Each row is a point. Examples show where two turns around zero, p and q, send a point. Write where each new point lands after one turn and then the other. Backwards means that the second turn is done in reverse. Each puzzle has new turns, and all numbers are rounded.
In the rows, 128 means zero.

Turn p:
[131 142] => [119 139]
[179 134] => [156 171]
[ 74 133] => [90 90]
[128 103] => [147 112]
Turn q:
[147 153] => [144 101]
[170 138] => [121  85]
[84 98] => [117 180]
[ 87 119] => [135 169]
[153 132] => [122 103]
Where do these land?
p, then q: [119 158] => [150 150]
p, then q: [160 109] => [126  91]
p, then q backwards: [159 115] => [102 150]
p, then q: [ 74 130] => [104 177]

Turn p:
[ 85 114 115  94] => [125  96 148  85]
[136  87 137 122] => [102 108 148 147]
[161 137 141 121] => [121 159 138 144]
[138 191 151 185] => [145 175  56 139]
[120 111  96 118] => [147 102 149 125]
Turn q:
[ 54 121 133  99] => [112 193 134  85]
[150 154 140 131] => [135 124 137 162]
[143 149  83 126] => [ 91 114 103 150]
[ 81 114 144 144] => [123 147 160  89]
[187 124 146 156] => [161  76 135 156]
[153 106 122 112] => [146 115  98 126]
Where do these land?
q, then p: [112 170 140 108] => [140 149  84 120]
p, then q backwards: [116  91 153  96] => [105 138 102 171]
p, then q: [ 92 104 140 164] => [107 115 104  82]
p, then q: [185 157 117 160] => [103  87 157 174]
q, then p backwards: [135 119  90 112] => [106 130 155 153]

Turn p:
[151  83 121 147 158 138 107  99] => [104 130  99 110 145  86  99 105]
[130 121 171 127  88 130 111  90] => [139 121 142  85 163 158  97 127]
[145 144 110 117 160  75 110 164] => [131 127 150 175 103  88 113 164]
[145 129 141 128 101 117 163 125] => [160 113 108 122 138 146 133 149]
[101 133 130 113 131  68 154  76] => [143  81 154 151 191 117 142 137]
[135 141  88  84 128 134  81 102] => [120 165 174 101 139  84 145 134]
[106  92 142  84 153 159 120 128] => [ 75 167 119 132 158 139 133 131]
[ 96 116 145 157  98 127 165 174] => [117  88 104 138  96 183 140 138]
[158 174 102 145  92 153 101 167] => [162 151 147  99  56 128 133 130]
[113 146 129 178 170 179 167 154] => [129 136  83 166  91 150 145  65]
Turn q:
[135 114 162 140 153 171  91 136] => [126 184 136 119 116 136  84 132]
[156 109 149 123  92 126 146  72] => [135  95 151  74 108 104 127 155]
[130 128 174 186 110 132 119 109] => [158 154 132 103  81  89 121 111]
[115  99  78 108 107 105 124 205] => [175 119 105 161 182 186 154 123]
[ 91 113  93 144  88 111 125  86] => [155  82 178 128 126 118 141  95]
[162 139 131 119 183 122 164  94] => [ 75 121 112 120 149  78 117 153]
[109 120 136  76 153 105 114 199] => [133 125  73 174 146 185 104 142]
[111 160 117 122 138 152 154 138] => [101 140 136 161 122 128 155 139]
[144 170 112 134 129 128 116 114] => [ 93 132 127 113 123 127 149 101]
Where do these land?
q, then p: [210 142 139  91  89 125  73  82] => [ 79 195 156 110 177 152 178 168]
p, then q: [163 117 130  88  91 115  97 136] => [120 138  80 142 120 180 129 136]
q, then p: [ 86 110 131 147 159 103 164  96] => [119  72 128 132 125 106  78 141]
p, then q: [ 96 147 125 116 150 160 143 140] => [116 135 153 139 104  93 154 132]
q, then p: [111  92 164 178 163 137 155 137] => [169 105 159 143  92  97  89 148]
q, then p backwards: [112 161 111 134 110 171 155  97] => [ 87 148  85 103 127 121 102 147]
p, then q backwards: [104 178 108 132 178 151 131 161] => [ 70 175 126 164 126 149 126 147]
p, then q: [ 99 125 143 173 130  86 139 170] => [195 150 165 114 134 130 118 123]
p, then q backwards: [119 107 150 117 119  99 149 147] => [124 119 129  81 134 125 147 141]
p, then q: [184 105  99 114 107 105 116 145] => [145 110  78 132 148 173 148 121]
q, then p: [123 124 109 119 113 156  86  97] => [119 157 140 118 162 164 107 115]
